Every row gives one point. Each copy is the shape, with its points in the same order, turned, moved and blurred by noise. Say if it was mirrored as well.
(in the rows, 128 means zero)

Shape:
101, 138
111, 181
107, 126
102, 117
227, 120
136, 133
Copy 1:
141, 106
88, 86
147, 111
150, 110
78, 215
119, 130
Copy 1 is: only turned
Copy 2 (6 x 2):
130, 136
85, 133
143, 129
153, 136
134, 9
134, 102
Copy 2 is: mirrored
Copy 3:
144, 119
151, 168
131, 114
133, 102
22, 153
111, 129
Copy 3 is: mirrored

Shape (6 x 3):
120, 143, 73
142, 86, 152
159, 170, 109
148, 88, 165
139, 202, 109
112, 89, 174
Copy 1:
170, 87, 136
80, 82, 159
151, 138, 121
76, 88, 158
173, 162, 145
80, 88, 190
Copy 1 is: mirrored
Copy 2, 6 rows:
67, 122, 161
147, 142, 106
87, 71, 138
158, 133, 100
87, 52, 168
175, 148, 128
Copy 2 is: mirrored
Copy 3, 6 rows:
89, 101, 74
117, 126, 170
129, 59, 98
131, 125, 177
148, 62, 72
143, 155, 164
Copy 3 is: only turned
Copy 4:
169, 153, 88
99, 99, 129
185, 134, 139
99, 96, 144
204, 170, 152
74, 125, 143
Copy 4 is: only turned

Shape:
128, 146, 79, 96, 154, 168
138, 139, 54, 81, 113, 121
154, 144, 67, 134, 134, 161
181, 56, 103, 163, 155, 66
90, 72, 146, 198, 106, 80
154, 149, 85, 92, 138, 161
112, 123, 179, 126, 130, 98
129, 92, 61, 114, 162, 152
166, 103, 74, 87, 96, 175
119, 118, 154, 175, 87, 90
Copy 1 (10 x 6):
116, 62, 108, 118, 124, 105
88, 80, 122, 174, 104, 112
133, 85, 130, 126, 94, 122
144, 190, 45, 171, 100, 125
166, 224, 128, 160, 149, 75
110, 68, 122, 125, 125, 133
106, 171, 119, 122, 191, 113
148, 79, 83, 151, 115, 97
144, 66, 134, 181, 129, 157
127, 204, 156, 146, 153, 109
Copy 1 is: mirrored
Copy 2, 10 rows:
142, 155, 127, 69, 182, 106
155, 117, 128, 114, 203, 81
118, 146, 165, 89, 188, 111
99, 145, 137, 205, 196, 177
67, 127, 117, 195, 102, 127
151, 137, 148, 72, 188, 120
156, 134, 110, 153, 92, 142
104, 160, 113, 102, 206, 118
122, 82, 130, 71, 208, 125
104, 109, 145, 173, 90, 129
Copy 2 is: mirrored
